Every row gives one point. To make a cloud, some directions were put in groups of two or more. Within a group, all points are equally far from the middle, so they leave a hole (a ring in 2 directions, a hollow ball in 3). The other directions are filled evenly. Then the cloud was stretched, turned, moved and blurred a little. How many holes are there, and how many directions does each take, smallest first?
In the rows, 128 means zero.

Cloud, 13 rows:
[[146  97]
 [144 113]
 [149 174]
 [230 109]
 [109 133]
 [ 37 124]
 [138 133]
 [171 143]
 [182 127]
 [126 102]
 [114  99]
 [ 91 157]
 [190 134]]
Holes: 0

Cloud (22 x 3):
[[142 104 107]
 [116 194 101]
 [180 132 129]
 [ 55 130 112]
 [115 119 192]
 [ 87 104  85]
 [133  72 162]
 [115 120 190]
 [150 178 130]
 [ 49 161 104]
 [112 137 179]
 [168 112 121]
 [106  94 107]
 [147  66 173]
 [138 175 149]
 [133 155 181]
 [ 42 157  97]
 [122 108  88]
 [164  94 133]
 [125 167  55]
 [138 179  85]
 [168  72 163]]
Holes: 1 (2)

Cloud (21 x 3):
[[134 203 140]
 [ 67 173 172]
 [118 114 114]
 [197 124 131]
 [133  56  85]
 [160 158 127]
 [103  87 113]
 [145  87 109]
 [126  48  87]
 [108 168 183]
 [104 137 138]
 [ 76 166 198]
 [117 109 121]
 [115  97 168]
 [ 44 135 163]
 [ 81 165 136]
 [ 82 142  88]
 [175 113 178]
 [116 126  81]
 [110 169 130]
 [105 176  85]]
Holes: 0

Cloud (19 x 3):
[[137 122  52]
 [ 85 128  71]
 [112  91  95]
 [184 132 121]
 [ 98  63  88]
 [110 114  72]
 [119 112 105]
 [ 70 124 190]
 [139 144  88]
 [161 107 165]
 [120  87  68]
 [152  74 184]
 [125 172 179]
 [120 194 162]
 [186 115 139]
 [133 112  64]
 [126  63 131]
 [176 153 138]
 [165 158 120]]
Holes: 0

Cloud (28 x 4):
[[ 88 139 105 160]
 [ 70 192 118  71]
 [ 84 144 123 108]
 [141  89  88 115]
 [151 117 174 115]
 [130 151 174  76]
 [ 78 185 136 128]
 [108 170 158  70]
 [ 82 104 142 171]
 [173 101 174 127]
 [ 94 180 176  78]
 [121  92 151 204]
 [101 101 183 119]
 [138 141 160  84]
 [129 176 114  97]
 [109 129 189  93]
 [126  51 198  92]
 [ 60 128 100 116]
 [ 83 183 160  62]
 [ 96  76 190  98]
 [123 142 109  92]
 [155 153 194  80]
 [ 97 112 120  70]
 [132  99 106  68]
 [166 109 175 115]
 [154 134  86  77]
 [111 131 200  83]
 [148 116 125 103]]
Holes: 0

Cloud, 26 rows:
[[ 67 135 111  98]
 [ 76  91 122  90]
 [166  78 134  74]
 [141 111 172 153]
 [103 147 199 122]
 [192 151 152 112]
 [ 87  95 167 142]
 [190 101 157  77]
 [ 68  94 126 103]
 [ 92  98 173 143]
 [160 146  73 134]
 [ 69 157 120 130]
 [ 78 107 116 160]
 [150 152 105  61]
 [ 85 171 135 138]
 [ 87  93 184  95]
 [123 122 194  54]
 [191 154 138  79]
 [168 168 144 136]
 [177 143 157  54]
 [173 157  86 113]
 [ 90 145  99 163]
 [199 130 158  91]
 [153 170 149 144]
 [139 164 171 145]
 [159 114 177  48]]
Holes: 2 (2, 2)
